Each row is a point. To make a cloud, some directions were put in groups of two or more. Within a group, all points are equally far from the middle, so they leave a hole (a ring in 2 directions, a hollow ball in 3). The other directions are filled evenly. Then the cloud was stretched, turned, moved and blurred a little. Count the holes, and give their numbers of directions, smallest first.

Cloud, 13 rows:
-8.0 15.3

24.2 -4.2

-13.1 -18.7

-13.4 -17.1

-21.9 -3.0

-7.9 15.3

-20.8 4.6

24.5 -5.7

-20.2 -8.1

-21.8 -1.8

24.5 -5.9

-16.1 -15.1

15.3 -22.5
Holes: 1 (2)

Cloud:
8.8 7.9 21.8

15.4 16.8 13.1

-5.4 -29.2 -4.5

22.1 -11.5 10.7

-5.4 -8.0 22.6

0.5 28.7 -12.1

-17.6 -11.8 12.6

-7.4 -3.6 21.9

-23.5 -3.1 -14.4

-17.6 19.6 -5.9

26.6 2.2 -10.3

-23.4 3.3 -14.4

1.6 29.0 -11.3

23.4 14.2 3.2

7.1 -1.2 23.4

-10.5 -21.4 -18.7

23.6 -2.8 11.4

20.8 -19.1 1.8

2.6 -30.3 0.3
Holes: 1 (3)

Cloud, 52 rows:
19.5 15.3 19.6 24.4 3.1 -7.2

15.0 -0.9 -30.7 8.6 11.6 -3.2

-5.3 -22.8 6.4 -5.5 -18.3 -2.2

-4.4 -13.3 -8.6 17.7 23.4 23.3

20.0 -20.5 -6.8 -1.3 24.0 -18.9

12.8 0.3 -6.3 -17.5 34.0 3.2

25.0 20.5 16.7 -2.3 22.3 5.7

28.3 -8.1 14.6 -20.8 9.0 -17.3

23.5 -13.2 18.3 -17.0 16.9 17.8

9.0 6.6 19.2 -11.4 -14.4 -11.2

-17.9 -7.9 -20.0 12.9 -1.1 19.6

-21.5 -10.0 0.8 -15.3 16.2 8.9

22.6 -4.2 -10.0 15.1 4.2 -23.6

-17.6 12.8 7.2 -9.8 19.3 -6.1

9.2 1.3 -13.7 14.5 -10.3 -21.1

-9.0 25.6 2.6 -9.8 -0.8 12.2

-12.1 -25.8 -0.7 -13.1 27.8 2.9

-19.0 0.4 -16.7 7.9 -4.6 13.2

18.2 2.3 1.8 -9.3 32.6 15.5

-4.0 -2.6 4.3 28.0 5.5 28.9

-3.1 20.7 22.7 20.8 16.5 10.1

11.5 28.1 9.6 -18.1 17.2 6.0

-0.9 6.7 -17.8 19.3 -0.7 -17.4

-15.1 -12.6 3.1 -14.7 24.0 16.8

2.0 24.7 4.7 -2.1 29.4 -6.3

-6.6 -8.9 16.7 -12.3 -3.8 -19.8

13.6 14.3 16.9 -9.7 -15.8 -2.1

-8.3 3.0 25.6 6.7 19.2 19.3

11.7 -0.1 -7.0 -24.2 30.1 3.6

15.3 -2.4 0.2 -6.0 23.8 -28.5

-6.1 -33.7 -2.4 11.3 22.7 -6.2

-3.2 -25.9 -1.2 8.3 -21.4 1.5

3.8 -15.1 26.1 18.4 12.0 13.7

0.1 0.2 26.3 27.0 7.7 12.8

14.4 -6.3 -29.8 8.4 14.5 14.3

28.6 -6.6 -12.3 8.4 -12.2 -13.7

-17.7 4.5 -0.3 24.4 21.5 5.0

6.4 -39.5 -12.2 -0.1 -15.2 5.1

20.8 25.2 20.0 6.0 19.2 2.7

12.7 3.6 -32.2 -2.2 0.3 -4.4

-20.5 -3.1 8.0 1.8 27.5 5.8

5.7 7.7 -5.6 -24.6 15.4 -19.0

3.4 -38.6 3.2 -0.9 22.2 -8.9

-16.2 -15.4 -8.0 21.4 21.0 6.5

8.3 -9.2 -15.0 -18.7 3.3 32.6

7.8 1.7 8.2 12.6 14.3 -30.8

16.8 -9.0 11.0 -1.0 27.3 23.4

-11.9 -16.2 1.8 -4.1 31.4 12.0

26.2 -23.0 19.1 -3.9 17.2 6.5

0.2 -9.0 22.7 2.1 20.6 23.3

-4.1 -19.8 -28.9 7.0 5.0 22.9

19.2 27.8 -6.9 18.0 0.0 14.6
Holes: 3 (2, 2, 2)

Cloud (76 x 8):
-8.7 23.8 -9.7 36.7 -2.2 28.2 1.1 13.7

12.7 15.6 -9.1 -22.3 -1.5 28.6 16.1 -6.2

13.7 -6.3 -5.0 -26.8 -4.7 5.5 10.8 -26.0

30.8 -6.8 14.0 7.6 -23.5 -14.4 17.4 -5.2

4.9 1.2 -12.4 -20.1 -19.6 3.1 -19.6 -31.8

18.4 11.1 -22.3 31.6 18.8 -4.1 17.8 4.7

8.0 -10.7 4.5 -10.5 -12.6 -18.1 -3.1 -33.7

3.2 -25.7 7.7 15.5 -2.7 8.5 -5.3 6.7

-25.9 7.1 12.0 -3.4 19.5 -21.1 -8.6 -3.0

-20.5 -8.9 1.2 -12.0 -25.0 0.0 -26.3 -9.6

1.8 0.7 40.2 -14.1 7.6 -13.5 -12.0 12.2

8.8 2.6 16.5 28.3 5.9 -3.4 26.6 20.3

-11.9 28.1 7.4 16.5 29.3 4.8 9.8 8.4

-3.5 -19.1 30.5 -8.9 10.2 22.3 -7.7 4.9

-26.7 -2.1 6.9 10.6 3.5 32.5 -0.2 11.6

-14.7 -3.2 -1.1 -4.2 29.8 -6.2 19.1 -11.3

-30.9 13.9 3.3 -2.1 1.8 -18.5 -3.6 -7.1

-5.0 4.2 0.5 -16.7 -14.0 6.8 -35.2 -21.9

-0.1 21.9 0.9 -13.9 8.5 2.7 22.4 3.4

-2.2 27.5 8.4 15.3 1.5 -0.9 -9.9 -0.1

-11.5 2.5 -14.9 -17.2 -15.9 -33.4 -15.6 -11.8

-21.7 -5.4 20.8 -17.3 -4.3 -15.9 4.9 -13.3

-8.4 -22.7 6.1 -0.6 -20.1 -14.7 -16.1 -3.3

1.4 22.8 -17.2 14.6 -10.5 10.6 10.0 -24.5

9.2 18.7 -0.4 14.0 14.9 -32.8 4.9 -11.7

-12.0 -6.2 -12.7 -14.5 -3.4 12.1 -19.5 -26.9

16.5 -6.7 -4.9 17.0 8.2 -20.7 25.3 -13.5

3.5 26.1 -12.8 -12.0 0.5 -8.3 38.0 2.6

-18.1 -6.9 -2.5 13.1 -29.3 22.5 8.2 -4.7

-31.1 8.4 1.0 19.0 0.6 35.5 1.5 13.3

-7.4 -6.8 -31.5 -13.3 10.5 1.2 -0.8 -15.0

-14.8 -25.2 -5.8 -0.3 6.3 -3.7 -1.7 -3.9

28.5 4.7 -26.3 4.1 6.7 3.6 5.8 8.3

-12.3 -30.3 -5.2 21.6 22.0 -17.1 -15.4 -7.3

-13.0 25.3 4.3 6.9 -4.4 39.6 6.9 13.6

-4.6 0.1 16.6 -5.2 -4.0 3.9 -13.2 27.2

-24.8 -2.1 -0.1 -19.7 -12.7 34.6 6.7 -1.4

3.1 10.4 -16.0 29.4 -13.5 26.2 7.4 -24.7

11.9 -9.9 14.8 -27.3 -4.8 -13.8 16.1 -23.4

2.9 -11.5 -12.6 -4.4 0.7 -2.3 -7.5 28.8

34.1 -10.9 -10.8 -0.6 10.3 -7.9 -5.7 10.7

12.9 -10.1 -3.4 -18.2 17.9 -1.7 1.3 -22.0

6.6 8.1 31.7 -8.2 1.7 16.6 -2.0 1.0

27.3 7.8 -9.3 11.8 23.3 -11.0 -19.4 -7.1

22.1 -0.7 12.9 35.3 6.6 -0.1 -4.2 -6.1

18.3 -0.8 -15.9 6.4 5.3 24.2 27.3 8.5

7.4 10.4 13.0 2.9 -21.0 -5.8 -21.0 -23.0

6.6 21.7 -2.8 4.9 -12.6 -19.1 -36.4 0.6

-18.8 -14.7 -21.7 -6.7 2.3 1.8 -0.1 6.4

4.1 24.6 18.8 7.6 -15.9 -7.5 -13.4 -2.8

-9.8 -19.3 20.5 -21.8 8.4 18.0 -6.0 -12.8

-14.7 27.9 15.5 13.6 15.4 12.5 12.0 3.5

-37.4 7.9 6.1 -2.9 2.2 -13.0 17.2 -3.9

21.0 12.0 -32.3 0.8 15.7 -7.5 2.4 -4.1

-19.4 -11.2 2.4 -9.9 25.4 -9.2 -3.5 14.1

-28.9 -5.6 22.8 -2.1 9.6 -9.0 -9.3 7.5

-15.6 -8.5 12.4 13.7 11.9 -5.3 -37.3 22.0

34.3 -10.3 0.7 -1.9 6.9 -12.6 -7.4 -27.0

30.8 -8.0 -14.8 -13.5 -7.5 -7.8 -18.0 -27.3

13.8 -0.1 9.0 -5.0 7.2 -30.3 36.0 -7.5

-9.7 -9.2 -3.4 -28.1 -8.1 20.3 11.8 -0.6

-10.3 -0.4 -27.4 -10.2 8.8 -11.7 -10.4 -15.8

9.5 7.8 29.9 -16.2 2.8 5.1 8.5 -16.3

27.0 16.3 -4.6 3.5 -2.4 31.5 7.8 -14.5

-16.3 5.5 9.0 -8.3 20.8 -11.9 1.2 -10.5

-6.3 9.8 11.4 -2.7 13.1 -25.7 -12.6 -16.1

3.6 22.1 27.3 24.2 -28.3 19.0 22.7 3.5

20.6 -40.1 8.1 -2.7 3.9 3.2 -4.5 -3.6

23.3 22.2 14.0 -8.4 -18.1 10.2 34.1 -1.0

1.8 14.2 -11.5 2.9 1.3 28.7 30.5 23.3

-2.1 -21.2 -7.2 -29.3 -17.3 -5.2 -8.8 5.3

9.2 -33.5 -0.3 16.1 -4.1 8.5 -15.0 -12.8

-18.4 -11.7 19.7 6.8 12.4 -15.3 14.1 22.4

16.3 4.9 -10.5 32.7 25.3 -5.2 35.4 3.9

30.2 2.8 -9.5 -12.4 3.5 -19.9 -13.0 -14.7

30.8 -1.3 -17.0 -10.0 -3.9 -23.3 -8.3 -11.6
Holes: 1 (4)
